Rows are points. Examples show where two turns around zero, p and q, send a point. Where does a point land after both, in the order given? Backwards means that the second turn is done in reverse. Each puzzle has new turns, and all numbers are rounded.

Turn p:
[-37 -28  10] -> [-29  -1  38]
[  5  12 -12] -> [ -1  -1 -18]
[10 28  8] -> [ 12  21 -19]
[ 22 -13  -5] -> [ 18 -19   0]
Turn q:
[-8  4 32] -> [-12 -25  18]
[  6  11 -12] -> [12 12  3]
[10  1 10] -> [  7 -12   1]
[ 10 -25 -48] -> [  8  33 -43]
[-17  10  17] -> [-14  -7  21]
Where do these land?
p, then q: [ 2  1 24] -> [ 15 -12  15]
p, then q: [ 40   5 -14] -> [ 24   7 -35]
q, then p backwards: [-27  16  -1] -> [-26  -6  16]
p, then q: [-15 -22  -8] -> [-25 -13  -2]

Turn p:
[-15   9  10   7 -18 -44] -> [ -8 -20 -33   0 -28 -19]
[ 21  -4   5 -16   7   5] -> [-10  16   3 -12  17  -3]
[  3  -9 -14  -6  15 -24] -> [-20 -22  -1  -3  12 -10]
[  2 -21   2  15 -13   5] -> [  6   2  20   0 -15 -14]
[ 7 -4 29 18  6 23] -> [ -5  32  15  14 -15   8]
[10 19 12 -1  0 17] -> [ 7 25 -8  7  6  9]
[ -5  -2  -9   7  -9 -10] -> [  6 -13  -2   2  -6 -10]
[-11  14   1 -28  11  13] -> [  1   3 -11 -14  14  30]
[-11  -2 -35   3   1  15] -> [ 22 -22  16   5  15   9]
Turn q:
[ 48  -2   0   6  -1 -18] -> [ 25  14  -3  25 -23  27]
[-14  10  11  12  -7 -10] -> [ -9   6  19  -6  -8 -11]
[  1   4  12 -15  -6  -7] -> [  3   4  -6 -15 -14   0]
[-12  13  13 -28   0  -6] -> [  5  -4 -11 -27 -13 -15]
[-16  -2   7   9  -1  40] -> [-24  14 -12   0  30 -15]
[-12 -18  -2 -13  -9  11] -> [-16  -9 -11 -14  10  10]
[ 17  12 -42   9   2  -5] -> [  9 -25  -1  39  -6  -1]
[ 1 -4 -3  9  2  8] -> [-3  3  1  8 10  2]
[-13 -14   4  12  19 -12] -> [ 9 -2 24 -9 16  5]
Where do these land?
p, then q: [ 6  2 -1 28 42 -3] -> [-15  15  36   0  26 -14]
p, then q: [-19  -3   9 -20   7  19] -> [ -9   7 -30  -5  10 -10]
q, then p: [ 12 -10  10  16  12  16] -> [-4  7 -7 24 13 12]
q, then p: [  1  13   8  -1 -16   9] -> [ 11 -15 -14   2  -6  -1]
p, then q: [ 13   6 -21   0 -26 -29] -> [ 21 -24  14   3 -13  28]
p, then q: [12  4  1 -7  4 20] -> [ 14   9  -7   3   2 -17]
p, then q: [-29   5  -9   2  -4 -28] -> [-19 -17  -1   2   9  32]
q, then p: [  9 -11 -13   4 -12  -2] -> [11  2 16  6 -8  6]
p, then q: [ -5  -6  16 -22  -8  -1] -> [ -4 -13 -21  -9  -9  -8]
